Rows are points. To make a cloud, some directions were put in groups of two or more. Within a group, all points are equally far from the middle, so they leave a hole (a ring in 2 directions, a hollow ball in 3). The other directions are filled evenly. Then the cloud was stretched, turned, moved and blurred a little. How many holes are there, and how many directions does each take, smallest first?

Cloud (13 x 2):
[[-46   7]
 [ -8 -49]
 [  7  35]
 [-60  31]
 [ 25 -16]
 [ -5  31]
 [-26 -31]
 [-31  -6]
 [  3   8]
 [-55  27]
 [ 30  -8]
 [ 34  14]
 [ 40 -10]]
Holes: 0

Cloud, 19 rows:
[[-41 -13  -2]
 [-41   3   3]
 [-14 -19  32]
 [ -3  -3 -12]
 [-17 -11  18]
 [ 17  20 -53]
 [-48  -7 -28]
 [-40 -11  25]
 [-60 -15 -50]
 [-18   7 -22]
 [-22 -29   4]
 [ 38 -10  -1]
 [-25  -1 -25]
 [-11 -19 -18]
 [-28 -19 -18]
 [-42 -30 -33]
 [ 36   9  14]
 [ -5   9   2]
 [-23 -50  26]]
Holes: 0

Cloud, 29 rows:
[[  3  34  50 -17]
 [  4  11  52  22]
 [ 40  13 -35   4]
 [ 17  12  48 -27]
 [ -3  33   4  -2]
 [ 29  45   5 -60]
 [-14 -44  43  10]
 [  0  16   0  10]
 [ 16  -2  -2  -6]
 [ 24 -24  21  11]
 [ 42 -15  -1 -10]
 [ -7 -32  17 -18]
 [ 18  -7  -1 -51]
 [ -9  23  11   4]
 [-32 -30 -16  30]
 [ 13   2 -41  -4]
 [  7 -47  49  22]
 [ 43  -4  32  -5]
 [  4 -12  50 -24]
 [  8 -18  30 -11]
 [-14  25  38   7]
 [ 16 -29  -4  28]
 [ 22 -10  28 -33]
 [ 31 -40  30   6]
 [ 33   6  31  -2]
 [-34  23   2 -33]
 [ 11  -2 -42  21]
 [-10 -43  10 -13]
 [-21  -4  37 -47]]
Holes: 0

Cloud:
[[-34 -51 -43  12]
 [-16 -49 -39 -16]
 [-16  41 -17  31]
 [-21  12  40 -18]
 [-29  29   5  41]
 [ -5  14  50  10]
 [-10 -24 -54  28]
 [ 21  33 -24  20]
 [-21  -2  20  51]
 [-34  -3 -14 -35]
 [-49  20   0  -7]
 [-53 -15 -36   3]
 [ 31 -14 -24  22]
 [  2  25  24  43]
 [ -3 -47 -43  21]
 [ -2  -4 -41 -25]
 [-42  24 -18 -10]
 [-12 -60 -19 -16]
 [ 13 -13   1  50]
 [-44  -9  19  38]
 [-31 -25  29 -25]
 [ 12  -8  46   3]
 [-11 -49  27 -12]
 [-47   1  33   9]
 [ 12  24  42  10]
 [-37 -17 -53   8]
 [-21 -60 -15  31]
 [  2 -50  26   2]
 [ 15  12  43  18]
 [-42  -7  37  -7]]
Holes: 1 (4)

Cloud:
[[ 15  25 -15 -41  -3  33]
 [  1  -1  33  20  11 -25]
 [-15   4  -8  11   5 -13]
 [ 37 -11  13  -5  56  15]
 [ 23 -29  30  12  -1 -30]
 [-16  -7   1 -41  -5 -10]
 [ 41  -1  -1  -8  -6  -2]
 [ 29 -27 -13 -17  13  -3]
 [-20   0   6 -16   6  -7]
 [  8 -27  15  39   3 -14]
 [  9  15  -4  30 -16   7]
 [ 12 -26 -23  38   5  11]
 [  9   0  37  24 -33   4]
 [ -6   8  -9   9  60 -26]
 [-12  14 -43 -40  -8 -14]
 [ -6 -15  -3  47 -14   5]
 [ -6  -3  11  23 -28 -13]
 [ -3 -60  23 -17 -32   5]
 [ 31  -7  -5 -21 -26 -49]
 [ 10  11  -2  34  -6 -23]
 [  2   2 -21 -26 -39 -34]
 [ 22   8   9 -16 -24   4]
 [-10 -27  10  15  -6 -19]
 [ 12  22 -20  18   7 -19]
 [ 41 -14   2  31  -6  24]
 [-35 -41  11 -34   6 -41]
 [ 14 -45  28 -33 -23  30]
 [ 25  33 -27  24  21   6]
 [-21 -17 -16  21  -5  -8]
 [-11 -47  35  15   1 -13]
 [ -4 -32   0 -46  19 -23]
 [ 24  35  15  16  -7   0]
 [  7 -32  25  46   7   2]
 [-29  -4   7   4  14  55]
 [  0 -29   0 -43  33  17]
 [ 33 -27   4   8  53  32]
 [ 37   5  20  36 -30  29]
 [ 38  -5  47  12  11 -16]
 [  9 -20  14  58 -16 -26]
 [ 35 -12 -16 -31 -32  32]
 [ 13 -13 -32 -32  39 -17]
 [ -4   3  25 -43  14  17]
 [ 57   4   5  10 -11  26]
 [  1   2   8 -13  31 -18]
 [  3 -35 -12 -17   9  17]
 [ 21  -9  42  12   9   2]
 [ 18 -32 -17 -17  14 -37]
 [ 11   5 -19  29 -40 -32]
 [-39   7 -10 -15  -2  -5]
 [ 21 -15  41   2   6  -7]
 [-12   2  26  38  26 -48]
 [ -9   6  26  11 -47  27]
 [ -2 -16  -4   1  43  56]
 [ -6 -11  11  14 -38 -11]]
Holes: 0

Cloud (50 x 6):
[[-13   4  20  33  30 -12]
 [  6   2  36   0 -16 -17]
 [ 10  -4 -13   3  26  32]
 [ -1  14  29  35  -7  -5]
 [-34 -23  -1  14 -18   6]
 [-17 -17  15 -17 -40 -15]
 [-16  -2  13  17  -4  26]
 [ 34   4  -4  10 -25 -25]
 [ 35   2 -25  -5 -40  34]
 [  7  -1  30   6  13  28]
 [  1 -36 -26  -7 -19  31]
 [ 38 -18 -20  23 -12   8]
 [  1 -24 -35  16 -13  27]
 [ 22  35  -5  35  24   3]
 [ 15  -6   0  14  10  60]
 [ -4   7  31 -21 -27  11]
 [ 20   4  10  44  -8 -55]
 [ 11   0  31  -4  16 -36]
 [ -4  50   7  19 -42 -23]
 [ 16 -19 -15  -9   7 -35]
 [ -5  26  22  45   9  12]
 [  8 -26  -5  34 -21  -9]
 [-11  -8  23   4  14  12]
 [  0  23 -21  27  20  23]
 [ 26 -20 -21 -40 -46  29]
 [-20 -11 -29   6 -27  48]
 [  7  31  28  56  18 -21]
 [-26 -24  22 -16 -13 -53]
 [-10  10  -3  40 -32  31]
 [-20  -9  20 -30 -39 -26]
 [ 19 -13 -22  58  16  38]
 [ 32 -51  -5 -13 -11 -23]
 [ 39   8 -20  37 -28  13]
 [ -8  -6  19  -3  23 -41]
 [ 46 -20 -19   8   3  18]
 [ 43  17 -22  35   2   5]
 [ 28  -6  26  34 -20  -4]
 [ -5  -5 -24 -18  14   8]
 [-20   0   3   2 -21  42]
 [ 17 -39 -20  -4   6  37]
 [ 54 -23   7   6 -23  15]
 [-21 -34 -30  21  -9  20]
 [ -3 -23  34  11   4 -20]
 [  7 -21 -28 -51  -6  23]
 [-10  -3   9   5 -18  40]
 [ 32  -7 -22  42  19  43]
 [ 22 -11 -10   2  -8 -39]
 [ 13 -40 -12 -18 -25 -32]
 [-12   0  10 -14 -17 -53]
 [  3  34  26  47 -13 -21]]
Holes: 1 (3)

Cloud (87 x 8):
[[ -3 -30  -6 -12 -11 -34 -13 -23]
 [ 38  25  29   0   7 -28  20  10]
 [ 25  29  -4  -5 -29 -33 -11  22]
 [-13   9 -12   3 -41  29  14  24]
 [ 37 -25   6  19  -5   2  22  18]
 [ 29  10  23  27  -4 -23   7  27]
 [  3   7   0  -2  -4  11 -35  42]
 [ 10   8  10 -25 -19 -38  24   9]
 [ 28 -25 -22  31 -24 -34 -12  20]
 [-25 -10  32   3 -28 -16  -9  34]
 [ 20  -1 -14  24   8  11 -11 -19]
 [ 36  12  -7   7  15  13   2 -14]
 [ 18 -19 -60   2 -18   0 -18  -9]
 [-16  24   2  16  24   7   4 -16]
 [ -1 -21  34  19   0   7  12  26]
 [  8  -5   6  49  -6  20   8  13]
 [ -6  24 -12  17 -10 -20 -43  24]
 [ -6  -4 -11  19   5  17  14  53]
 [ -5 -10  20 -29 -14 -28 -19  -6]
 [-30 -19  -1  -2  -7  24  -6 -15]
 [ -7  15  44 -13 -11  22 -13 -11]
 [ 26  -8  -3 -17  11 -21 -10 -38]
 [-20  -2   9 -15   9   8 -10 -33]
 [ 24  18 -26 -19  -7   9 -31  17]
 [ 14 -10  -8   3 -11  -6 -10 -37]
 [ 23   9  11 -28  -8 -17  37  11]
 [ -5  43 -12  -3  11  24   4   2]
 [-11  -1  27 -26   9  10  10  19]
 [-21 -12 -11  -8 -23   2  35  -6]
 [  9  23  30 -13  29   8  -8   4]
 [ -6 -21   3  -5 -32  22  28  18]
 [ -3  -6   8  11  31 -42  -2   9]
 [  2 -18 -23  38   1 -25   5 -19]
 [-33 -25  26  29 -43 -11   1  32]
 [ 11  41   4 -20 -12  21  11  27]
 [ 37  -4  20  22 -16  14  -6  16]
 [-23   0  -8 -11 -30 -16  20 -21]
 [-28   2 -12   3  13 -27 -25   5]
 [ 26  11 -17  -5  34  -4 -14  22]
 [  1 -17  -6   2  23  -6 -32  12]
 [  0   7 -35   0  18  32   6   9]
 [-12  -5  20  -9 -31  -1 -45 -18]
 [ 14  -1  -2 -31 -43  -4 -31  -9]
 [ -7   9  -1 -31 -16  29 -30  12]
 [-20 -32 -17  11 -48 -19   9  28]
 [-14   9 -29  -5  35 -31 -18   1]
 [ 37   7  18 -16 -33  -9 -15   2]
 [ -8   7   9 -20 -12  33 -20  25]
 [  9   5 -37   2 -48  13 -27  -7]
 [-41  16 -15   7 -18   4 -11   8]
 [ 31  -4 -14  23 -16 -15 -40   1]
 [-19 -34 -12   9  -2  -9 -40   5]
 [ 43  19   7   1   5   5 -12  -5]
 [ 43 -15 -33  11   4   9  -5  34]
 [ -9  -4  17  10   2 -17  40 -21]
 [-32  18  -2  24  -1  -6 -18  -4]
 [ -5 -19 -26  26  15 -13   1  53]
 [-28 -21 -42  11 -16  -7 -32  22]
 [ -1   8  11  21  -4 -18  27 -24]
 [ -6 -16   3 -18  21  18 -15   6]
 [ 37  11   0   5  -7 -38 -12   8]
 [  3   4  11  29  -1 -45  -3   3]
 [-37  14 -18  -9 -18  -1 -29  -5]
 [ 27 -25 -21  26   0  -3 -32  -8]
 [ 28 -28 -13 -14 -11 -26  14  15]
 [ -5 -29  -2 -22  -3  12  25  26]
 [ 42  25 -13 -16  34 -11   4  13]
 [ 39   0 -11  16   7  17   2   0]
 [-28  -5  -6  24  20  -5   8 -15]
 [ 33   8  -7   5  27   1 -16  17]
 [  7 -24 -17 -26 -37   9 -26   1]
 [ 21  -5 -48  14 -10   5 -43  16]
 [-16  24  -8  13  -6  32 -27   3]
 [-39  32  -9  -6 -19 -11 -14   4]
 [-20  27 -28  17  -4  -3 -26   3]
 [-11  -8  10 -31  20 -17 -17   5]
 [ -5  25  -8  20  15 -37 -18   3]
 [-17 -13 -30  12 -23  18 -58  21]
 [ 36 -26 -29  27   6   8 -28   6]
 [ 19 -12 -14  28  -1  19 -46  19]
 [ 32  14 -19   1  22 -23   0  29]
 [-22 -12 -29  -6 -31 -12  11 -14]
 [-37  -7  30  16 -40   4   7  33]
 [ 25  -8  -1 -32 -27   5  -6   5]
 [-21   4 -18  -8   1  35 -12   2]
 [-22  -5 -39   9  -5 -13  20  27]
 [  4   6  11 -21 -18   8  37 -13]]
Holes: 2 (3, 3)
